Each row is a point. The ring and each string are closed loops that go straight from each point to the next, and from the last back to the first. Before rounding, they use only three directions, however many columns there are. How many times does the string pass through the ring? Passing back the other way cancels.

Ring, 9 rows:
[[ 39 -29   7]
 [ 36 -10 -22]
 [  6  16 -31]
 [-12  22 -23]
 [-37  20   2]
 [-41  -1  40]
 [-24 -17  56]
 [  7 -32  51]
 [ 31 -34  27]]
String, 7 rows:
[[ 36  24 -39]
 [ 25  10 -56]
 [ 18 -15 -33]
 [ 51 -35 -44]
 [ 56 -25  -5]
 [ 37   4  17]
 [ 21  11  12]]
Times through: 0

Ring (7 x 9):
[[ 18  32   7   0   9   1  13  10  31]
 [-10  48   1 -10  -4  -3   9  12  14]
 [-33  25  14 -11  -3   2   0  13   0]
 [-38 -15  36  -5  11  11  -7  11  -3]
 [-16 -52  47   8  29  19  -5   8  10]
 [ 10 -51  38  14  35  19   4   7  25]
 [ 28 -14  22  11  27  11  11   7  36]]
String, 19 rows:
[[ 33  40  40   0  15   4   4   9  46]
 [ 12  14  47   0  18   9  -2   9  32]
 [  5   2  14   3  15   7   9   9  22]
 [ 22  10 -22   6  12   2  24   9  27]
 [ 41  36   6   4  14   1  18   9  45]
 [ 32  47  37  -1  13   3   5   9  46]
 [ 19  47  45  -4  10   3   0  10  39]
 [ 18  60  13  -6   2  -3  10  11  34]
 [  1  37  40  -6   7   4  -2  11  26]
 [ -2  22  17  -3   7   4   6  11  19]
 [ -2  16 -22   0   4   0  19  11  13]
 [ -4  60 -36 -10 -12  -9  22  13  13]
 [ -8  77  -3 -15 -13  -8   9  14  17]
 [ -7  65  24 -14  -5  -3   0  13  20]
 [ -4  37  32  -7   5   3   0  11  21]
 [ -2   7   6   0  10   5  10  10  16]
 [ 12  38 -32  -2   0  -5  25  11  21]
 [ 27  63  -1  -4   1  -5  16  11  37]
 [ 28  47  29  -2  10   2   7  10  41]]
Times through: 3
String:
[[-27 -25  -5   2  11   8  10  11  -3]
 [-17 -22   7   3  15   9   8  10   5]
 [-26 -49  24   6  22  16   1   9   0]
 [-25 -69  49   9  32  22  -7   8   3]
 [-19 -77  95  10  42  29 -21   6  14]
 [ -8 -55  90   9  38  25 -18   6  21]
 [ -4 -22  48   4  24  15  -4   8  20]
 [  1 -24  25   7  23  13   5   8  19]
 [  4 -23  31   7  24  13   4   8  22]
 [  9 -22  -2   9  20   9  16   9  20]
 [ 29 -32  -1  16  29  12  20   7  31]
 [ 43 -24   9  17  32  12  19   6  42]
 [ 43  -4  38  12  31  12   9   6  49]
 [ 32  14  60   5  26  11  -2   7  46]
 [ 36  28  23   4  17   5  11   9  44]
 [ 36  49  14   0  10   0  13  10  44]
 [ 21  56  36  -6   7   1   3  10  39]
 [  3  37  49  -6   9   5  -5  10  29]
 [ -4  13  31  -2  12   7   1  10  20]
 [ -2  10 -18   0   6   1  18  11  13]
 [ -9  44 -45  -7 -10  -8  25  13   7]
 [-26  67 -29 -16 -19 -10  15  15   1]
 [-40  65  25 -21 -14  -4  -6  15   0]
 [-36  36  53 -15  -1   4 -14  13   5]
 [-21  10  46  -6  10   8  -8  11  11]
 [-14  -1  16  -1  11   7   5  10  10]
 [-27  -5   2  -3   6   6   7  11  -1]
 [-40 -17  14  -4   8   9   0  11  -8]]
Times through: 3

Ring (9 x 14):
[[ 68 -14 -33  -5  33  -3 -14   7  18 -26  26 -61  12 -35]
 [ 65 -12 -14  -3  16   6  -7  17  11 -32  16 -61  12 -29]
 [ 28  -8   9  -2  -7  13  17  16  -5 -27  -8 -41  12 -30]
 [-11  -4  19  -8  -6  17  37  -2  -6 -15 -20  -9  12 -29]
 [-31  -2  22 -16  13  22  45 -23   7  -5 -19  19  13 -21]
 [-33  -3  11 -23  38  22  41 -40  24   2  -8  33  13 -16]
 [-17  -6 -18 -23  59   8  26 -47  31   7  10  21  13 -27]
 [  3  -9 -41 -18  64  -5  12 -42  29   6  21  -1  13 -40]
 [ 47 -13 -52  -8  53 -13 -10 -15  23 -10  31 -44  12 -46]]
String (25 x 14):
[[ 66 -15 -46   2  23 -15 -15  12   4 -23  25 -74  11 -52]
 [ 78 -17 -63   3  35 -23 -25  10   8 -21  35 -83  11 -59]
 [ 33 -13 -49  -2  30 -17  -1  -7   3  -9  19 -49  11 -58]
 [ 41 -11 -22 -12  41   5   0 -10  24 -17  20 -32  12 -27]
 [ 22 -10 -26  -8  31  -2   9 -12  12 -10  11 -28  12 -40]
 [ 39 -14 -64   1  33 -27  -6  -5   0  -7  24 -59  11 -69]
 [ 90 -18 -65   0  45 -20 -32   9  18 -24  43 -85  11 -51]
 [ 91 -14 -20 -10  44  11 -24  10  35 -36  34 -62  12 -12]
 [ 36 -10 -12 -10  29   8   5  -4  18 -20  12 -32  12 -26]
 [ 28  -9 -13  -9  24   6   9  -4  12 -17   9 -30  12 -31]
 [ 32  -9  -3 -10  23  13  10  -2  16 -21   7 -28  12 -22]
 [ 14  -9 -20  -3   9  -4  16  -1  -5 -12   0 -35  11 -48]
 [ 15  -8   4   7 -33   2  25  27 -30 -25 -20 -53  11 -51]
 [ -8  -7  -4   5 -24  -4  34  12 -30 -13 -22 -36  11 -59]
 [  9  -8  -8 -10  21   7  20 -10   8 -12   1 -18  12 -33]
 [-21  -6  -9   0 -10  -4  37  -3 -22  -4 -19 -20  11 -58]
 [-34  -2  27  -3 -28  15  52   3 -24 -12 -36  -5  12 -39]
 [-28  -2  33  -5 -26  21  50   4 -19 -15 -35  -3  12 -31]
 [-24  -5  -2   2 -20  -2  41   2 -28  -7 -25 -21  11 -58]
 [ 13  -8  -6 -11  23  10  18 -10  12 -13   2 -17  12 -29]
 [ 28  -6  23 -14  15  29  17   2  19 -28  -2 -17  13  -5]
 [ 23  -8   0 -10  19  13  15  -3  12 -19   3 -24  12 -24]
 [ 58  -9  15  -7   5  23   3  22  12 -39   4 -49  12 -10]
 [ 50 -10   3 -11  24  19   2   6  22 -30  11 -36  12 -12]
 [ 25 -10 -24  -5  21  -3   9  -4   5 -13   9 -36  12 -43]]
Times through: 1
String:
[[ 30 -11 -36  -5  29  -9   4  -7   7 -11  15 -40  12 -49]
 [ 66 -15 -50   2  26 -17 -16  10   5 -21  26 -74  11 -55]
 [ 95 -15 -18  -5  27   8 -23  23  23 -41  29 -75  12 -18]
 [ 91 -12   7 -10  23  24 -17  24  30 -47  22 -62  12   0]
 [ 33  -9  -9  -8  20   8   8   0  11 -21   8 -35  12 -29]
 [ 26 -10 -18  -1   6  -3  11   6  -5 -18   2 -44  11 -46]
 [ 37 -10  -1   7 -27   2  13  33 -23 -31 -11 -66  11 -47]
 [ 36  -7  35  -2 -26  27  20  33  -8 -40 -17 -45  12 -15]
 [ 25  -6  30 -14   9  32  20   4  17 -30  -6 -16  13  -2]
 [ 12  -7   0 -12  21  13  20  -9  12 -15   0 -15  12 -25]
 [ -9  -6  -4  -6   5   4  31  -8  -6  -8 -11 -14  12 -43]
 [ -1  -4  21 -16  18  26  30 -13  16 -16  -8   3  13 -11]
 [-22  -1  49 -24  17  43  45 -21  23 -15 -20  31  14   8]
 [-51   1  37 -23  17  33  57 -34  14  -1 -25  44  13  -9]
 [-39  -3  -2 -14  22   8  43 -32   4   5 -13  18  12 -38]
 [ -9  -6 -12 -13  29   5  27 -24  10  -2   0  -2  12 -36]
 [-13  -4  10 -25  48  25  30 -38  35  -4   2  26  13  -7]
 [-26  -2  15 -36  74  34  34 -60  55   4   7  55  14   9]
 [-38  -5 -28 -26  72   3  32 -65  35  19  11  39  13 -33]
 [-18  -8 -47 -11  45 -16  22 -39   8  13  10  -3  12 -60]
 [  9  -8 -23 -15  45   3  14 -27  22  -4  13  -8  12 -33]
 [ 23  -9 -19 -20  58  10   7 -29  36  -8  21  -7  13 -19]
 [ 37 -13 -61 -18  83 -11 -10 -40  42   1  42 -21  12 -39]
 [ 44 -16 -90  -7  72 -34 -18 -30  23   4  45 -48  11 -69]
 [ 66 -13 -33 -17  66   6 -17 -16  44 -20  38 -37  13 -17]
 [ 37 -11 -27 -10  39   0   1 -10  20 -15  19 -33  12 -33]]
Times through: 0
